Each row is a point. Each copy is the shape, with its points in the same order, turned, moved and blurred by noise. Is it also mirrored, or only turned?
In the rows, 128 means zero.

Shape:
[[160 181]
 [139 101]
 [ 87 110]
 [113 104]
 [125  94]
 [165 139]]
Copy 1 (6 x 2):
[[ 77 147]
 [144  97]
 [178 131]
 [157 110]
 [157  95]
 [ 95 115]]
Copy 1 is: mirrored
Copy 2 (6 x 2):
[[173 172]
 [ 98 146]
 [115  96]
 [102 121]
 [ 90 130]
 [132 172]]
Copy 2 is: mirrored
Copy 3:
[[164 165]
 [136  91]
 [ 85 103]
 [111  96]
 [125  85]
 [167 125]]
Copy 3 is: only turned

Shape (7 x 3):
[[155 124 160]
 [142 131 142]
 [117 110  78]
 [124 170  97]
 [162 182 142]
 [ 58 116 140]
 [127 141 148]]
Copy 1 (7 x 3):
[[129 156 158]
 [128 145 142]
 [165 115  90]
 [101 114  97]
 [ 77 154 132]
 [159  63 154]
 [119 130 145]]
Copy 1 is: only turned
Copy 2 (7 x 3):
[[124 167 138]
 [114 142 131]
 [154  84 113]
 [ 94  94 104]
 [ 71 151 102]
 [125  93 200]
 [106 142 145]]
Copy 2 is: only turned
Copy 3 (7 x 3):
[[159 124 101]
 [151 124 122]
 [ 79  99 145]
 [137  75 162]
 [188  85 132]
 [121 168 181]
 [153 123 133]]
Copy 3 is: mirrored
Copy 4:
[[126  97 134]
 [116 124 121]
 [138 184  95]
 [ 79 140  94]
 [ 81  93 103]
 [109 186 171]
 [100 121 136]]
Copy 4 is: mirrored

Shape:
[[121 121 152]
 [125 142  88]
 [121 116  29]
 [120 114 132]
 [121 123 138]
 [148 182 140]
 [131 112 152]
 [183  97 134]]
Copy 1, 8 rows:
[[114  99 124]
 [134 165 138]
 [126 225 123]
 [110 118 129]
 [121 111 131]
 [183  99 143]
 [116 102 114]
 [138 113  64]]
Copy 1 is: only turned
Copy 2, 8 rows:
[[ 98 129 114]
 [143 124 162]
 [157  86 211]
 [103 119 131]
 [105 128 127]
 [156 165 106]
 [ 99 118 108]
 [136  76  92]]
Copy 2 is: mirrored
Copy 3 (8 x 3):
[[163 124 131]
 [105 117  99]
 [ 43 107 112]
 [143 117 135]
 [148 119 126]
 [162 150  69]
 [159 132 141]
 [132 184 151]]
Copy 3 is: mirrored
Copy 4 (8 x 3):
[[142 113 156]
 [125 136  97]
 [ 69 170  68]
 [127 125 142]
 [134 127 146]
 [191 121 106]
 [146 131 161]
 [156 181 156]]
Copy 4 is: mirrored

Shape, 9 rows:
[[ 87 179  98 139]
 [173  86 110  87]
 [164 128  98 101]
 [ 90 178 130 152]
 [179 112 167 158]
 [126 123  96 147]
 [122 127 123 134]
 [118 181 104 146]
 [146 125 152 105]]
Copy 1:
[[105 130  97 187]
 [194 127 154  96]
 [179 118 118 114]
 [ 84 131  99 169]
 [117 144 132  59]
 [144 160 112 135]
 [130 146 140 140]
 [108 132  76 160]
 [135 106 147 110]]
Copy 1 is: only turned
Copy 2, 9 rows:
[[ 58 116 163 114]
 [167 174 109  84]
 [130 176 125 109]
 [ 71  99 162 137]
 [186 127 143 160]
 [120 131 177  99]
 [125 116 149 110]
 [ 72 132 168 129]
 [137 122 105 127]]
Copy 2 is: mirrored
